Rows are points. Two turns around zero, p and q, are shown by what they do to some points. Where does a point land after both, in the order given? Backwards means that the second turn is done in reverse. Each puzzle has new turns, and all numbers are rounded.
In the rows, 128 means zero.

Turn p:
153; 145; 151 -> 151; 150; 108
97; 119; 90 -> 105; 105; 166
137; 104; 80 -> 83; 142; 156
94; 156; 147 -> 165; 98; 135
159; 115; 172 -> 134; 144; 75
Turn q:
125; 86; 174 -> 129; 67; 114
100; 145; 129 -> 144; 144; 104
173; 157; 123 -> 82; 150; 144
114; 125; 86 -> 158; 152; 150
Where do these land?
q, then p backwards: 162; 157; 110 -> 155; 115; 90
p, then q: 71; 144; 124 -> 121; 70; 141
q, then p backwards: 96; 91; 155 -> 91; 135; 169
p, then q: 170; 138; 147 -> 112; 172; 136
q, then p backwards: 141; 110; 105 -> 116; 146; 105

Turn p:
111; 122; 90; 143 -> 86; 122; 114; 123
159; 101; 103; 125 -> 130; 140; 86; 107
124; 125; 153; 149 -> 136; 133; 132; 160
116; 191; 163; 159 -> 123; 158; 193; 161
130; 101; 131; 65 -> 165; 87; 115; 89
Turn q:
115; 153; 84; 147 -> 140; 170; 154; 106
120; 139; 144; 112 -> 114; 108; 138; 124
127; 150; 142; 172 -> 111; 156; 150; 161
167; 149; 128; 95 -> 163; 91; 150; 131
110; 50; 142; 114 -> 111; 115; 49; 118
Where do these land?
p, then q backwards: 190; 126; 162; 116 -> 161; 116; 68; 145
p, then q: 84; 164; 67; 129 -> 61; 109; 111; 86
q, then p: 111; 149; 156; 127 -> 128; 102; 133; 156
q, then p: 133; 111; 123; 108 -> 129; 125; 108; 109
q, then p: 86; 112; 126; 122 -> 113; 95; 143; 106
q, then p backwards: 164; 106; 133; 165 -> 145; 104; 161; 163

Turn p:
162; 131; 114; 109; 115; 179 -> 138; 114; 157; 113; 133; 184
104; 119; 119; 103; 125; 161 -> 145; 109; 155; 104; 104; 128
143; 143; 184; 122; 134; 160 -> 128; 104; 127; 171; 96; 162
117; 80; 136; 202; 158; 66 -> 68; 183; 127; 164; 146; 62
134; 145; 96; 159; 143; 98 -> 124; 137; 119; 133; 179; 104
105; 155; 133; 102; 99; 176 -> 184; 106; 144; 121; 101; 150
133; 108; 92; 156; 87; 90 -> 131; 192; 120; 104; 155; 116
134; 157; 133; 81; 162; 109 -> 119; 75; 88; 116; 131; 128
119; 115; 145; 117; 130; 112 -> 116; 130; 113; 126; 107; 118
Turn q:
122; 148; 169; 119; 176; 147 -> 91; 105; 110; 101; 88; 112
75; 77; 119; 164; 79; 121 -> 113; 153; 184; 171; 148; 182
161; 137; 131; 177; 145; 147 -> 133; 87; 94; 118; 133; 164
163; 128; 177; 124; 149; 165 -> 113; 92; 124; 66; 116; 130
115; 134; 113; 122; 89; 88 -> 162; 167; 143; 153; 124; 131
131; 156; 88; 102; 124; 134 -> 152; 119; 122; 151; 138; 86
130; 116; 99; 88; 133; 93 -> 133; 173; 118; 135; 149; 93
Where do these land?
q, then p: 101; 131; 139; 70; 116; 126 -> 137; 139; 69; 147; 114; 117
q, then p backwards: 167; 101; 121; 155; 111; 147 -> 161; 158; 92; 114; 126; 143
q, then p: 52; 105; 142; 142; 110; 159 -> 147; 149; 146; 184; 72; 104
p, then q: 151; 146; 53; 93; 133; 112 -> 84; 140; 108; 105; 150; 61
p, then q: 123; 116; 133; 130; 107; 106 -> 152; 127; 124; 144; 120; 113
p, then q backwards: 124; 130; 86; 154; 207; 110 -> 122; 95; 87; 88; 151; 192
p, then q: 146; 150; 168; 158; 137; 124 -> 124; 103; 113; 156; 134; 169
p, then q: 133; 129; 127; 151; 103; 146 -> 139; 102; 118; 112; 111; 134
q, then p backwards: 155; 145; 182; 100; 128; 122 -> 95; 99; 110; 85; 103; 126
